Each point is reached from the start by the listed moves, each made once or not at all, plus a little noise. Say if it took an odd or an even number of moves. Then give how often each move was made.
In the rows, zero is written as 128.

Moves:
(1): [127  86 104 101 116]
(2): [151 137 121 110 154]
(3): [106 109 137 133 157]
Start: [153 116 102  95 142]
Points:
[171 120  98  75 169] => odd (0, 1, 0)
[126  97 109 105 171] => odd (0, 0, 1)
[158 120 106  97 140] => even (0, 0, 0)
[131  53  81  66 157] => even (1, 0, 1)
[161 104 110  82 193] => even (0, 1, 1)

Moves:
(1): [178 111 144 127 157 150]
(2): [154 150 145 144  81 109]
(3): [154 114 159 136 133  92]
(4): [109 121 138 155 162 122]
(5): [133 113 130  96  93 167]
(6): [129 115 127 165 123 105]
Start: [117 142 142 150 117 123]
Points:
[174 120 193 181  35  83] => even (0, 1, 1, 0, 1, 1)
[127 143 171 161  71 136] => odd (0, 1, 0, 1, 1, 0)
[175  89 201 152 150 145] => even (1, 0, 1, 1, 1, 0)
[169 113 156 184 139 124] => even (1, 0, 0, 0, 0, 1)

Moves:
(1): [129  93 134  97 153 122 130 137 141 122 126]
(2): [145 128 163 131  96 105 163 106 126 124 128]
(3): [148 117 124 141 123 148 140 133 119 146 137]
(4): [146 121 118 116 117 134 127 102 113 120 138]
(5): [131 136 130 148 132 120 136 129 122  93  98]
(6): [102 109 167  95 108 131 111 116  86  99 167]
(7): [135 173 135 131  99 113 150 150 101 145 137]
(8): [126 162 147 129 151 129 144 117 164  94 133]
(9): [117 143 111 112 117 131 163 115 171 108 167]
(10): [150 107 110 129 133 127 170  76  98 135 122]
(11): [140 145 126 165 140 102 127 158 135 121 131]
Start: [131 117  80 153 110 114 100 125 109 123 136]
Points:
[185  99 106 165  51  88 214  37  57  45 199] => even (0, 1, 1, 1, 1, 1, 0, 0, 1, 1, 1)
[139 196  67 176  83  77 156 166 131 115 187] => odd (0, 0, 0, 0, 0, 0, 1, 0, 1, 0, 1)
[155  90 117 140  49 107 213  32  60  60 188] => even (0, 1, 1, 0, 1, 1, 0, 0, 1, 1, 0)

Moves:
(1): [122 154 130 126 112 114 123 138 125 125 139 146 125 131 109]
(2): [145 134 121 115 137 124 120 129 127 120 128 105 117 132 113]
(3): [121 146 110 159 131 131 147 114 120 113 132 128 140 118 131]
(4): [140 162 143 154 124 146 142 150 120 148 116 111 122 111 120]
(5): [115 123 183 103 123 131 137 135 135 144 145 137 103 127 103]
(6): [122 120 162 116 121 152 124 129 134 140 114 139 125 108  93]
(7): [119 112 156 159 166 149 110 137 107 151 127 120 142 116 147]
(8): [118 124  83 105 110  97 128 119 168 110 131 139 135 118 122]
(9): [106 186 115 125 160 162 119 133 161 109 125 153 157  68 121]
(10): [155  99 155 114 114 120 136 123 137 118 121 144 100 125 108]
(11): [148  93 100 119 111 122 118 104 103 117 104 114 113  84 136]
(12): [139 106  81 157 133 158 131 118  87 166 109 116 132 104 134]
(13): [114  94 120 121 126 135 130 139 118 120 115 127 115 120 134]
(14): [115 133 119 147 128 118 126 122 136 144 135 112 117 164 151]
Start: [111 124 120 127 127 127 117 119 148 120 143 131 141 153 136]
Points:
[ 60 173 137  95 148 147 104 146 182 115 165 144 111 124 100] => even (1, 1, 0, 0, 1, 0, 0, 0, 1, 0, 0, 0, 1, 1)
[124 133 249 145 128 149 124 160 134 168 149 149  94 127  84] => odd (1, 0, 0, 1, 1, 0, 1, 0, 0, 1, 0, 0, 0, 0)
[110  94  37 153 108 149 137 130 129 151 101 114 131  96 133] => even (0, 0, 0, 1, 0, 0, 0, 1, 0, 0, 0, 1, 1, 0)
[ 89 130 227 134 175 206 126 168 157 141 125 150 112  55 105] => even (0, 0, 0, 1, 1, 0, 1, 0, 1, 1, 0, 0, 1, 0)

Moves:
(1): [119 130 130 144 101 112 120 130 117 116 142 124 127 111 128 103 107 134
 133 133 140 133 139 143 129]
(2): [153 110 111 140 133 130 127 128 118 124 127 125 134 125 131 123 148 131
 132 141 137 129 134 115 140]
(3): [130 135 129 126 132 123 138 135 120 119 135 123 135 143 131 125 145 129
 122 150 110 136 135 128 115]
(4): [134 135 139 138 121  92 126 122 133 125 138 135 126 125 111 153 129 131
 129 137 133 100 101 122 131]
(5): [117 124 122 123 137 136 135 116 150 131 124 135 128 139 129 142 114 136
 120 125 116 135 122 119 140]
(6): [117 134 128 110 118 128 122 138 119 130 135 125 145 119 141 114 133 139
 114  96 127 145 126 131 120]
(7): [120 118 104 124 111 111 148 125 115  99 138 140 125 121 117 126 135 120
 123 127 135 137 122 137 106]
(8): [131 132 129 135 146 128 132 127 124 138 128 108 134 133 115 131 130 135
 124 144 130 130 136 133 115]
(9): [ 90 141 119 113 131 125 128 109 138 130 133 126 110 135 146 141 132 134
 139 126 119 137 140 124 108]
(10): [159 122 120 163 116 140 107 109 133 138 105 133 112 150 121 131 103 128
 128 128 139 112 114 119 104]
(11): [119 128 116 120 125 145 132 116 113 129 126 135 129 135 123 126 139 128
 137 135 126 137 146 116 127]
(12): [155 138 128 128 137 121 110 131 137 109 135 143 127 121 134 112 144 143
 127 126 121 159 117 128 124]
(13): [142 175 137 136 153 104 121 141 147 137 159 116 101 122 130 139 141 127
 129 141 110 112 130 114 124]
(14): [141 127 138 144 115 134 122 121 112 141 122 140 128 111 133 114 108 121
 132 128 120 115 109 142 135]
(15): [139 139 139 132 135 115 122 135 127 117 114 139 143 120 136 131 126 131
 120 141 119 129 128 143 122]
(16): [138 131 138 125 124 139 123 117 130 137 131 135 131 139 130 140 120 125
 121 113 133  99 123 146 117]
(17): [130 130 132 114 138 128 122 121 117 136 129 132 114 131 145 130 126 134
 119 119 130 121 122 120 130]
(18): [121 132 116 128 139 128 132 123 136 133 121 114 132 146 120 134 123 125
 134 133 131 129 133 122 135]
(19): [137 129 134 142 128 146 128 136 107 128 130 101 110 111 132 124 148 125
 137 124 133 113 130 116 160]
(20): [140 160 149 115 130  99 122 124 146 122 134 127 125 109 135 120 122 137
 133 129  98 131 125 126 116]
(21): [131 144 127 116 111 137 122 145 132 127 163  94 123 115 125 133 121 128
 123 126 158 138 127 132 123]
(22): [117 129 132 141 115 110 142 107 133 123 129 133 131 138 118 143 107 106
 118 131 137 135 121 126 120]
(23): [150 116 116 125 129 135 118 128 146 126 127 119 142 142 116 118 148 124
 103 140 146 139 124 137 128]
(24): [136 128 132 144 126 127 143 126 138 135 119 133 134 134 132 131 121 133
 128 139 138 127 124 128 138]
Start: [133 151 123 123 138 123 134 138 121 122 132 148 117 106 132 133 129 126
 116 107 122 114 138 156 131]
Points:
[179 246 124 114 207  53 126 126 167 114 175 134  78 119 184 138 178 167
 127 161  65 144 146 109 108] => odd (0, 1, 1, 0, 0, 0, 0, 0, 1, 0, 0, 1, 1, 0, 0, 0, 1, 1, 0, 1, 0, 0, 0, 1)
[179 207 177 162  66  76  92 141  86  95 190 138 129  36 140 120  93 130
  91  82 165 100  78 204 134] => even (1, 0, 0, 1, 0, 1, 0, 0, 0, 0, 0, 1, 0, 1, 1, 1, 0, 0, 1, 0, 1, 1, 0, 0)
[179 230 119 174 167  45 124  84 199 122 168 127 108 107 136 122 108 148
 103 182 101 162 126 148 117] => odd (1, 1, 0, 0, 1, 0, 0, 1, 1, 0, 0, 1, 1, 1, 0, 0, 0, 1, 0, 1, 0, 1, 1, 1)
[177 221 138 131 128  30 116  97 162 115 189 158  88  94 118 147  93 132
  81 124 107  58  78 175 113] => odd (1, 0, 0, 1, 1, 0, 1, 0, 0, 0, 0, 0, 1, 1, 0, 1, 1, 1, 0, 1, 0, 0, 1, 0)
[249 215 140 186 162 102 104  98  97 142 134 175 125 134 161 131 127 145
  76 150 107 109 110 153  69] => even (0, 1, 1, 0, 0, 1, 0, 1, 0, 1, 1, 1, 1, 1, 1, 1, 1, 0, 0, 0, 0, 1, 0, 1)
[193 191 129 116 152 128 104 101 149 127 110 147 163 153 129 131 128 157
  57 129  87 127 135 174  56] => even (0, 0, 1, 0, 1, 1, 0, 1, 0, 1, 1, 0, 0, 0, 1, 1, 0, 0, 0, 1, 0, 0, 1, 0)
